Every row gives one point. Two turns around zero, p and q, are shown by what they do to some points. Write where each new point lands after one turn and then the other. Backwards means that the second turn is done in reverse. Each puzzle has new turns, and all numbers are rounded.

Turn p:
38, -12, 40 => 24, 40, -32
-10, -21, -19 => 11, -28, 1
13, -16, -25 => 1, -25, -21
-39, 40, 56 => -5, 55, 57
-9, -9, -53 => -15, -52, -3
8, 17, 1 => -15, 10, -4
Turn q:
-17, 16, 14 => 12, 1, 24
25, -16, -32 => -7, 2, -43
-28, -8, -6 => -2, 28, 10
26, 7, -50 => 21, 4, -53
33, -4, 72 => -33, -63, 35
-40, 4, 1 => 8, 30, 26
Where do these land?
q, then p: -1, -19, -34 => -35, -17, 5
p, then q: -10, 31, -1 => 6, 10, 31
p, then q: 12, 52, 33 => 51, 6, 36
p, then q backwards: 35, -21, 22 => 2, 10, -45
q, then p backwards: -36, -43, -20 => 20, 46, 31

Turn p:
-37, -19, -53, -27, 23, -39 => -1, -5, -6, 4, 72, -45
-58, 37, 25, -10, 13, -14 => -70, -11, -5, -4, -2, -27
-17, -1, 29, -38, 32, -4 => -30, -14, -1, -48, 13, -3
28, -17, 5, 37, -3, 28 => 24, -2, 21, 18, -17, 40
7, 31, -30, -16, 1, -1 => 4, 32, 9, -2, 0, -32
-6, 11, -24, 5, 16, -6 => -2, 6, 19, 9, 13, -19
62, -37, 7, 28, -27, -19 => 71, -28, -12, 11, -26, 20
22, -6, 42, 22, -56, 54 => 5, 20, -26, 13, -55, 67
Turn q:
-1, 33, -41, 18, -31, 36 => -16, -30, -52, -33, -15, 15
-27, -5, 1, -19, -13, 8 => -21, -5, 9, -16, 2, -23
36, -7, -55, 38, 38, 34 => 68, -14, -59, -7, 2, 6
-50, -21, 6, 0, -40, -31 => -56, 10, 3, 22, -10, -41
-50, -19, 40, -27, 36, -48 => -20, 27, 52, 33, 51, -35
25, 13, 9, 19, -21, -21 => -10, 9, -6, 21, -22, 31
22, -54, 4, -25, -4, -5 => 26, 29, 25, -3, -32, -30
36, 31, 20, -33, 35, -8 => 23, 21, 32, -17, 26, 46
10, 29, 16, 29, 1, 34 => 7, -46, -5, 1, -2, 32
Where do these land?
q, then p: 18, 28, -17, -22, 35, 20 => 13, 23, 22, -47, 8, 5
p, then q: -44, 20, -25, 2, 18, 22 => -19, -24, 6, 24, 47, 2
p, then q: 29, -21, -7, 7, -52, 8 => 20, -6, -41, -18, -30, 29
q, then p backwards: 19, -45, 19, -14, -57, -28 => 15, 75, 10, 22, -12, 21
q, then p: 31, -41, 17, 22, -20, -36 => 4, 2, -10, 47, -53, 0
q, then p: 30, 12, 30, 6, -51, -32 => -38, 26, -24, 36, -27, 30
q, then p backwards: -34, 21, -34, 13, 56, -9 => -31, -47, -40, -29, -8, -20
q, then p: -6, 12, 26, 15, 27, 39 => 24, -24, 7, -21, 16, 38
p, then q backwards: -43, 16, -11, -30, 45, 16 => -46, 23, 7, -48, -2, -19

Turn p:
6, -2, 8, -29, -43, -8, 7, 29 => 17, 0, 15, -46, 0, -31, 1, -12
-5, -19, -35, 17, 49, -11, 39, -15 => 19, -2, -21, 57, -26, 8, 35, 9
-35, -6, 6, 6, 29, -41, -20, 14 => -26, -1, -45, -2, 5, -14, 20, 34
-12, 53, 35, -13, 20, -28, -22, -27 => -23, 45, 2, 0, 34, 3, -17, 52
47, -17, -41, -34, 2, 50, 14, 27 => 31, -10, 24, 18, 18, -11, 20, -77
41, -21, 31, 5, 36, 14, 7, 9 => -7, -25, 14, 46, 12, -33, -19, -7
-9, 52, 15, 1, 2, 9, 9, 27 => 33, 8, -12, -12, 40, 3, -23, 17
-11, -55, 4, -5, -20, 27, -4, 7 => -16, -50, 18, -16, -16, 0, 17, -21
-3, 10, -10, 30, -42, -20, -36, -35 => -32, 30, -7, -29, -35, 31, -28, -2
-18, 4, -13, 22, -33, 8, 8, -34 => 5, 5, 10, -16, -33, 42, -8, 6
Turn q:
-23, 12, -24, -39, 10, -13, 26, 10 => -35, -7, -8, 29, -6, -15, 37, -3
-6, -43, -35, -11, 37, -59, 57, -14 => 2, -3, 36, 23, 47, -48, 71, 11
20, -6, -18, 36, 14, 20, 34, 25 => 26, -11, 37, 1, -33, -3, 13, 31
-17, 19, -23, 15, 16, 14, -30, -7 => -13, 11, 19, 22, -13, -4, -35, -15
36, 7, 13, 6, -45, 12, -13, -30 => 29, 20, -42, -13, 6, 7, -31, 24
-10, -48, -10, -24, -27, -49, 3, 13 => 1, -48, -17, 7, 54, -16, 23, 1
36, -11, -15, -4, 22, -5, -6, 38 => -19, -21, 30, -6, 6, 16, 2, 40
-9, 15, 4, 14, 1, -22, -1, 32 => -17, -26, 10, -21, -13, -19, -3, -3
19, 34, 48, 16, -28, 20, -38, -22 => 9, 30, -34, -43, -13, 19, -51, -8
-32, 7, 19, 15, -10, 59, -2, -21 => 32, 20, -11, 13, -38, 28, -14, -40
-15, 14, 41, -24, 10, 24, -29, -24 => -16, 33, -19, -11, 1, 37, -12, -38
Where do these land?
p, then q backwards: 1, -25, 17, -26, 32, -61, -11, 21 => 3, 37, -28, -19, -9, -53, 38, -9
q, then p: 10, 7, 97, -32, -8, -4, -21, -13 => 16, 32, 42, 11, 47, 40, 62, -22
p, then q: 1, -25, 11, 28, 11, 22, 25, 15 => 36, -19, 13, -1, 29, 9, -10, 12
q, then p backwards: -28, 17, -30, -32, -27, 55, 22, -27 => 17, -6, -52, 43, 46, -22, 18, -16
p, then q: 2, 18, -34, 4, -9, 5, 0, 39 => -7, 33, 1, 26, 14, -5, -2, 32
q, then p: -39, -21, -14, 24, -12, -8, -12, 31 => -42, -18, 15, 11, -38, -11, 1, 1
q, then p: -3, 28, -3, 18, 26, -1, -14, -9 => -16, 16, 2, -25, 13, 5, -14, 24
p, then q: 12, 43, -31, -15, -9, 9, 28, -39 => -1, 37, -14, -32, -45, 16, -16, 22
p, then q backwards: 19, -44, -3, 26, 17, 5, -30, 18 => -47, 20, -14, -22, -19, -12, -16, 22
p, then q backwards: 24, 13, -38, -26, -15, -3, 34, -44 => -6, -2, 4, 22, 45, 43, 29, -30
q, then p: 2, -11, 28, 30, -7, -19, -21, 8 => -32, 10, 23, 7, 16, -19, 19, -7

Turn p:
10, -25, -11, 23, 39, -45, 1, -26, -45 => 67, 6, 11, 31, -16, -13, 11, -33, 20
-6, -16, 23, 26, 0, 19, 52, -17, -15 => -9, 13, 49, 42, -10, -8, 11, 20, -3
43, -21, -50, 6, -51, 9, 19, 22, -41 => 1, 0, 49, -55, -53, 12, 10, -1, 40
33, -23, 15, 42, -4, -41, -33, 1, -24 => 53, -8, 2, 9, -30, -4, -50, -6, 22
28, -18, -17, 46, -8, 43, 11, 28, -42 => -4, 11, 43, -9, -75, 9, -7, -7, -15
-9, 26, -27, 24, -34, -26, -13, 4, 5 => 3, -20, -26, -22, -22, -31, 1, 22, 24
53, -20, -47, 37, 4, -23, -10, -4, 9 => 18, 37, -12, -13, -44, -8, -19, -25, 50
-14, 33, 53, -46, 20, 20, 17, -23, 38 => -29, 18, -3, 15, 78, -6, -2, 16, -39
-18, 40, 12, -45, -6, 22, -23, -4, 6 => -22, -21, -12, -30, 42, -9, 4, -4, -36
-51, 31, 27, -29, 48, 11, -1, -2, 31 => -16, 1, -41, 30, 49, 1, 25, 4, -52
-53, -11, 26, -38, 3, 37, -11, -27, 35 => -56, -30, -10, 31, 52, 11, 6, -14, -20
-16, 4, -4, -45, -13, -25, -8, 47, 42 => -9, -9, -47, -29, 29, 45, 9, 30, 10
Turn q:
-36, 37, -38, 7, 5, -16, -5, -29, 6 => -5, 45, 31, -9, -20, -17, -31, 7, -24
12, -28, -32, 29, -5, -16, 20, 23, -48 => 42, -11, -29, 19, 22, -21, 6, 24, -41
11, -54, 14, 9, 0, -57, 40, 21, -27 => 55, -33, -17, -6, 51, -43, 7, 15, 13
7, 34, -16, 16, -5, 2, -9, -43, -33 => 3, -3, 42, 1, -24, 3, 0, 5, -49
3, 2, -23, 36, -25, 32, 9, -43, 21 => 10, 4, -8, -30, -65, 4, 5, 3, -22
-1, 45, 51, -40, -15, 16, -2, 60, 44 => -83, 14, -14, 3, 25, -2, 37, -30, 46
40, -28, 11, -33, -6, -25, -16, 57, 43 => -38, -25, -42, -8, 44, 6, -1, 36, 50
-17, 3, -4, 61, 7, 13, -39, -43, -9 => 34, 16, 34, 23, -61, 14, 8, 24, -8
-19, 14, -8, 25, 36, 20, 13, -36, 1 => 31, 35, 23, -14, -22, 22, 1, -17, -14
-11, 6, -2, 14, -27, -5, -11, -56, -2 => 7, -13, 34, -11, -48, -16, -13, 2, -10
-20, -39, 18, -50, 3, 35, -10, 43, -2 => -14, -15, -45, 38, 21, 18, -21, -41, 34
29, 8, 28, -72, 32, 2, 10, 45, 7 => -42, -14, -11, -6, 74, 32, 0, -28, 24
Where do these land?
q, then p: -13, -41, 34, 19, -16, -23, -31, -4, -18 => 1, 22, -10, 19, -23, 19, -43, 22, 37
p, then q: 47, 31, -1, -32, -16, -17, 2, -31, -11 => -23, -4, 39, -20, 44, 22, -14, 1, 26
q, then p: 6, -37, 9, 9, 44, -46, -14, 20, 65 => -33, 50, -63, -27, 15, 36, -9, 11, -18
p, then q: -30, 47, -13, 1, -17, 9, 39, 20, -21 => 5, -8, -27, 2, 51, -43, 12, -25, -5
p, then q backwards: 33, -21, -2, -8, 35, 17, -34, 45, -34 => -2, -3, -24, 0, 31, 54, 20, -50, -9
q, then p: 45, -23, -10, -39, -27, -19, 15, -53, 7 => 4, -36, 11, -2, 29, 63, -11, -41, 16
p, then q backwards: -12, -10, 1, -17, -27, 37, 9, -22, -32 => 17, 33, 33, -20, -13, -12, -5, -27, -17
q, then p: -23, 19, 33, -40, 59, 42, 45, -4, -9 => -25, 28, 24, 25, 47, -59, 0, -46, -23
p, then q: -5, -2, 12, -39, -36, 9, -21, -46, 65 => 23, 62, 16, 11, 2, 23, -52, 3, 42
p, then q: -29, -2, -41, 52, -6, -37, -18, 34, -11 => -15, -29, -60, -25, -19, -34, -10, 32, -19
q, then p: -8, 30, -13, 52, -18, 9, 35, 41, -11 => 36, 18, 17, -20, -13, -31, 52, 33, 9
p, then q: -11, 7, -8, 43, 25, 17, -26, 1, 11 => 5, -5, 7, 12, -26, -32, -14, 25, -31

Turn p:
32, -2, 51, -35, 26, 11, -3, -17, 13, 7, 7 => 32, -1, 12, 33, -29, 36, -8, -11, 38, -10, -8
35, 26, 13, 12, 17, -7, -52, 13, 7, -46, -14 => 31, 44, 14, 18, 26, -3, -44, -2, -2, -32, 26
-10, -21, 28, -26, -43, -17, 28, -10, -11, -12, 1 => -11, -3, -28, 6, -35, 11, 24, 23, -11, -30, -29
-15, 29, -33, 18, 54, -7, -21, 33, 12, -27, -72 => -6, 34, 39, -37, 22, -25, -79, -30, -24, 12, -7
-59, -48, -39, 1, -22, 7, 27, 37, -10, 20, 59 => -41, -86, -44, -30, 3, -8, 27, 2, -25, 9, 23
15, 3, -18, -22, 6, -28, 25, -37, -13, 8, 21 => 24, 11, -17, 1, -39, -4, 32, -7, -9, 28, 5
-21, 44, -42, 5, 25, 31, -66, 1, 7, -26, -54 => 2, 55, 2, -50, 60, -2, -63, -14, 16, 15, 5
40, 7, 58, 2, 8, -5, -2, -33, -56, -2, -14 => 51, 29, 22, 30, 3, 27, 36, -16, -6, -29, -40
49, -17, 1, 2, -1, 27, 33, -16, 9, -3, -3 => 9, -1, 10, 46, -7, 21, 1, 26, -7, 34, -13
-36, 2, -21, 1, -57, -10, 11, 66, -2, 47, 24 => -28, -64, 2, -50, 4, -39, 25, 47, 3, -20, 13
11, 18, 26, 17, 16, 14, 46, -44, 20, -8, 25 => 2, 4, -14, 62, -14, -18, 15, -20, 23, 27, -23
-40, -42, -24, 26, -30, -15, -25, 6, 24, 42, 21 => -66, -23, 1, -29, 8, 4, 35, 3, 5, -4, 47
Turn q:
36, 0, 26, -18, 14, -8, -6, -12, -47, -12, 52 => -9, 21, 32, -53, 8, 4, 18, -25, -17, -4, 46
-35, -9, -19, 0, 38, -39, 56, 26, -21, -11, -4 => 45, 12, 22, 0, -23, -24, 30, -19, 10, 53, -34
22, 14, -36, -26, 9, 57, -9, -7, 29, 36, 34 => -78, 0, -36, -2, 36, -9, 13, 6, 4, 17, 5
3, 7, 6, -8, -46, 43, 41, 19, 12, 10, -6 => -43, -24, 10, 26, -23, -34, 2, 0, 34, -21, -2
-35, 44, -11, 57, -33, -37, 14, -59, 23, -1, 20 => 31, 42, -28, 7, -17, -51, -75, 32, 0, 12, 22
-15, -16, -15, -32, -30, -1, -9, -33, -11, -8, 5 => -13, -29, 14, -2, -4, 13, -36, -2, -4, 28, 24
-10, -25, 32, 67, 77, -22, -4, -12, -3, -26, 5 => 67, 49, -31, -60, -7, 23, 9, -8, 13, -11, -33
33, 17, -39, -10, 9, 26, -27, 34, 10, 10, -45 => -32, -1, 1, 46, 41, 21, 16, -3, -18, -16, -41
-59, 32, 19, -30, 24, 67, -16, 25, 66, -42, 7 => -11, -78, -37, -43, 39, -48, 6, 38, 8, -16, -53
30, -20, 3, 14, -32, -68, -7, 2, -1, -13, -13 => 49, 9, 6, 38, -10, 16, -14, -34, -17, -14, 37
-21, -3, 50, -49, -17, 11, -4, 28, 12, 31, 6 => -14, -54, 1, -3, -24, -6, 44, 34, -6, -12, 25
22, -22, 2, -33, 8, 32, -15, -16, 19, 4, -20 => -39, -29, -21, -5, -1, 33, 0, -14, -13, -8, -11
17, -38, -2, 60, -20, -36, -28, 32, -47, 8, -17 => 50, 41, 33, 35, 7, 53, 6, -3, 33, -23, 20
12, 19, -18, 6, -3, -25, 15, -27, -42, 14, -24 => -4, 41, 33, 17, -22, 8, -20, -2, -25, 17, -4
Where do these land?
p, then q: -24, 16, -33, -37, 29, -13, 9, 24, -20, -23, -23 => -21, -16, 27, 14, 16, 41, -9, -2, -44, 12, 25
q, then p: 45, -3, 11, 39, 18, 17, -28, 38, -35, 10, -21 => 13, 9, -17, 41, 17, -25, -49, -11, 10, 9, -50
p, then q: 3, 23, -23, -2, 53, 24, -43, -5, -4, 31, -20 => -40, -4, -44, -33, -9, 11, 18, 13, -45, -9, 16
q, then p: -25, -8, -4, 14, -4, 33, -49, 24, -33, 23, -23 => -12, -41, 22, 19, 23, 4, -57, -1, 12, -9, -20
p, then q: -13, 36, -13, -33, -1, 12, -21, -19, 7, -61, 2 => -14, 17, -8, 29, 65, -1, -18, 0, -37, 13, -8
p, then q: 10, -11, -37, -13, 33, 34, 1, -12, -19, -23, 1 => -45, 31, -2, 1, 14, 37, 11, 13, -5, 11, 0
p, then q backwards: 2, -67, 65, 41, -6, 2, 22, 18, 42, 27, 15 => 32, -14, 0, -48, -63, 41, 2, 37, -12, 29, -49
q, then p: 13, -20, 7, 16, -50, -25, 21, 25, 41, 29, 56 => -17, -11, -26, 36, -18, -48, 27, 0, -9, 25, 65
p, then q backwards: -6, -8, -26, -14, -56, -40, 28, -52, 17, -14, -8 => 4, 23, 17, 8, 36, 4, 31, -22, 13, 77, 3
p, then q: -3, 34, -25, -20, 19, -31, -16, -14, 9, -36, -28 => -13, 7, 16, 13, 31, -12, -17, 20, -55, -3, 26
p, then q: -16, -13, 42, 75, -31, -10, 49, 0, 12, 35, 44 => 75, 15, -12, -3, -66, -18, -10, -14, 52, 23, -17
q, then p backwards: 0, 23, -10, -64, 32, -21, -30, -30, -46, -26, 0 => 9, -39, -56, 22, 28, -2, 6, 29, -39, 14, -45
p, then q: 14, -2, 46, -1, -37, 17, 57, 2, 29, 29, 5 => 42, -18, -15, 46, -29, -2, 3, 2, 49, -29, -21
